Each row of a before or after table is a point. One or more steps were done to the points. Then noise was added and the rows were shuffled. The steps act on columns, c1 being the first. What was done? A step turns or swaps two columns, mirrors them in a line or flattens them onto one, adds a multiple of one to another, or multiplies or shifts one. Angles are multiples of 10 degrees, from the lower column toward the higher: turns from -170 to 170, lines from 10 to 170 but not 90. Use the fewest steps. Two steps may share a column if one is a turn and the other turns, adds or multiplies; they go together, in the order done. Otherwise the lowest column goes first.
In the rows, 128 means zero.

Before (8 x 2):
[[126 136]
 [119 123]
 [ 96 194]
 [ 80 113]
 [146 153]
 [178  92]
 [110 161]
 [131  86]]
After:
[[126 133]
 [ 90  76]
 [141  85]
 [134 164]
 [104 144]
 [140 132]
 [133 204]
 [180 130]]
Steps: mirror c1 and c2 in the line at 100 degrees

Before, 13 rows:
[[ 98 163 126 159  93 145]
 [124 160 130 165 145 153]
 [196 149 158 128 111  83]
 [133 155 115 154 120 143]
 [ 56 133  96  89 135 113]
 [ 87 105 106 119 152  88]
 [139  44 156  92 129 132]
 [104 157 103 108 119 156]
 [157 182 185 147 102 113]
 [162 160 202 111 129  90]
 [ 76 123  95 140 113 126]
 [160 144 181 115 118 104]
 [108 154 113 153 117 143]]
After:
[[108 155 116 154  98 151]
 [ 77 124  97 140  93 143]
 [ 55 134  96  90 117 131]
 [ 87 103 104 121 131  98]
 [154 183 183 148  83  83]
 [ 97 163 127 160  76 145]
 [158 144 182 113  98  79]
 [159 159 202 110 109  55]
 [198 150 157 128  90  70]
 [103 156 101 112  98 167]
 [140  45 153  89 106 116]
 [129 154 116 152 100 149]
 [124 159 129 164 125 151]]
Steps: add -0.5 times c3 to c6; shift c5 by -20

Before, 10 rows:
[[108 155  74 129 132 148  76  80 171 122 138]
 [135 143 189 163 103 131 181 149 117 124  83]
 [111 151  64 113 184 133 127  97 172 159 149]
 [158 195 151 150 169 173 110 160 148 103 111]
 [121 151  55 130 170  71  83 115 160 136 108]
 [ 93 122 136 139 140 150 144 172 126 143  39]
 [128 115  58 120 180 123 121 104 155  88 127]
 [ 83 154 159 137 132 133 160 170  79 111  97]
 [106 141 134 148 107 127 167 203 143 108 107]
 [ 85 107 167 159 155 122 123 163 140 133 101]]
After (10 x 11):
[[ 85 155 157 138 135 131 167 166 124 110  99]
 [137 143 189 161 102 131 182 148 119 125  83]
 [110 151  64 114 185 135 121  99 128 158 152]
 [122 153  56 132 169  71  79 117 136 135 109]
 [128 114  59 120 183 123 120 105 127  85 124]
 [108 141 138 147 108 124 165 204 125 112 109]
 [ 93 119 137 140 139 149 146 174 126 147  44]
 [ 82 107 167 160 157 122 124 159 129 131  98]
 [158 191 151 147 170 173 105 162 131 101 111]
 [106 155  74 127 132 146  69  80 135 122 137]]
Steps: flatten c7 and c9 onto the line at 170 degrees

Before:
[[111  97 148 157  88 188  78 112 164 127 131 164 131 118 140 113 108 160]
 [ 88  80 122 182  58 174  94 137 161 150 154 104 141 112 124 122 125 104]
 [110 135 113 134 184 156 159 128 131  93 162 102 116 104 162 172 109 101]
 [158 207 135 153 132 152  98 126 128  71 171 137 113  88 137 109 172  86]
 [159  85 203  73  87 128 136 179 100 154 111 164 101 153 119 177 113 146]
 [138 166 121 146 129 114 115 178 128  52 186 157 153 133 146 113 117 135]
 [124 108 160  36 130 138 162 190  89 148 152 142 122 155 109 119 113 153]
 [185 119 150  55 104 118 156 159  82 147 118 139  88 115 171 128 105 129]
 [157 167 126 146 174 133 113 145 146 106 150  79 163 141 160 118 140 129]
 [ 85 102 139 147  83 139  86 107 198 115 109 115 107 130 136 111 119 115]
 [107  91 159 183  41 173 114 126 183  88  88 133 139  80 102  80 129 150]]
After, 11 rows:
[[128 102 145 147  73 139  86 107 197 115 109 115 107 115 137 131 120 116]
 [126 107 145  36 116 139 162 190  88 148 152 142 121 101 108  99 114 152]
 [127  79 134 182  55 176  94 137 159 150 154 104 142 135 124 142 126 103]
 [128 205 159 153 176 153  98 127 128  73 170 138 113 147 138 153 172  85]
 [127  97 155 159  67 188  78 111 164 128 130 163 131 126 142 128 109 160]
 [128 119 150  56  81 117 156 160  81 147 118 139  87 139 171 119 105 129]
 [128 166 128 147 118 114 114 178 128  53 187 157 154 115 146 139 117 136]
 [128  90 195 183  41 173 114 125 182  89  90 133 140 134 102 160 128 150]
 [127 168 127 147 186 132 113 145 147 107 150  80 163 113 160 130 140 127]
 [128 136 106 135 164 156 159 128 133  94 162 104 116 175 162 123 108 102]
 [127  85 150  73  72 128 136 178 102 154 111 163 101 141 119  37 112 146]]
Steps: multiply c1 by 0; turn c14 and c16 by -140 degrees; turn c3 and c16 by -40 degrees; add 1 times c17 to c5
